Rows are points. A path goes straight from each point to the next, and from the last back to the first. The post is the endless flat space through its rows: a point in 2 columns, a line in 3, a plane in 4, and so on, so that a path can go around it. Count how often the path circles the post. Going back the other way cancels.
(in the rows, 128 means zero)

Post (1 x 2)
[[134 142]]
Path (28 x 2)
[[189 161]
 [123 185]
 [ 87 167]
 [114  91]
 [148 131]
 [167 154]
 [125 163]
 [ 84 159]
 [112 177]
 [ 83 160]
 [114  89]
 [151 124]
 [179 169]
 [127 195]
 [ 87 154]
 [135  88]
 [155 123]
 [167 161]
 [121 159]
 [116 145]
 [118 133]
 [113 178]
 [139 159]
 [100 146]
 [ 94 121]
 [ 87 152]
 [127 129]
 [167 117]]
Times around: 4

Post (5 x 6)
[[125  69 167 138 146 143]
 [107 153  97 113 128 111]
 [122 134 150 127 116 117]
 [147 187 105 110 125 124]
 [103 108 150 160 147 145]]
Path (29 x 6)
[[123  57 143  82  92 130]
 [174 127 160 163 136 153]
 [165  97 116 132 178 120]
 [119  88 163 131 186 146]
 [ 90 169 113 103 143 150]
 [ 68  95 104 129 144 141]
 [164 118 124 102 109 113]
 [202  42 119  93 158 110]
 [ 58 124 177 159 146  90]
 [120 123 145 140 181 158]
 [ 93 151 142 145 121  68]
 [108 132 126 115 131 101]
 [ 77 161  94 138 159 129]
 [159 144 166  99  93 138]
 [124 149 146 188 106 158]
 [139 149 103 107 113  99]
 [143 155 160 137 128 120]
 [114 111 110 101 166 124]
 [138 104 119  75 136 155]
 [106 103 137 138 126 141]
 [ 88 129  82  78 117 114]
 [138 119 139  83 165 141]
 [ 72 104 131 129 141 102]
 [ 79  57 115  94 161 143]
 [143 132 169  84  71 105]
 [102 101 130  63 138 107]
 [100  79 155 180 214 152]
 [ 62 103 162 126 154 105]
 [ 99 172 116  52  80  94]]
Times around: 3

Post (10 x 11)
[[122 112 166  90 139 127  98  89 122 147 140]
 [173 116 146  92 127 105 131  93 157 122 125]
 [122 107  79 141 130 140 115 172 201 132 135]
 [121 155 149  78 173 166 127  92 123 141 145]
 [123 153 132 132  92 124 137  89 143  99 122]
 [142 111  55 136 116 120 123 157 183 110 195]
 [143 121 171 207 129 120 138 156  62  98 104]
 [134  95 150  88 113 159 139 126 150 129 144]
 [126 123 156 140 119  96 158 150  80 141 111]
 [115 109  61 137 151 131 134 111 174 118 149]]
Path (25 x 11)
[[160  99  91  44 199 132 136  80 148 165 115]
 [176  72  89 174 169 141 138 139 160 127 138]
 [138 189 154  93  49 115 166 101 148 106 169]
 [131  86 130 142 115  80 155 111 140 100 112]
 [142 132  67 152 153 155 183 131 149  64  89]
 [100  88 136  84 147 144 152 118 132 130 107]
 [ 98 117 169  92  57 126 167 131 163 105 140]
 [ 89 127 118 115 122  84 147 179 136 153 148]
 [104  79 151 120 133 144 138 121 152 133 112]
 [109  50 166 126 105 180 151  89 177 123  70]
 [177 101 127  47  93 112 145  62 102 139 212]
 [ 54 148  89 164  89  89 161  93 133 163 107]
 [ 90 120 141 128 125 107 150  37 132 107 143]
 [121 164 158 111 106 111 147  85 107 107 176]
 [142 112 134 133 143 127 127 116 153 165 138]
 [144  43 108 144 121 142 128 152 126 143 147]
 [145 139 112 131 118 136 132  83 144 119 120]
 [193 166 169 117 106 109  83 153 143 107 126]
 [133 108 172 154  60 175 104  80 141  62 122]
 [159 122 147  65 177 148 109 101 108 162 179]
 [117 125  90 162 154 152 117 126 150 126  97]
 [174 102 145  74  94 155 149 144 186 101 107]
 [111 140  94 129 113 147 139 121 183  93 153]
 [129 120 158 150  80 103 150 121 131  81 116]
 [ 65 150 125 126  84 124 100  83 124 103 144]]
Times around: 0
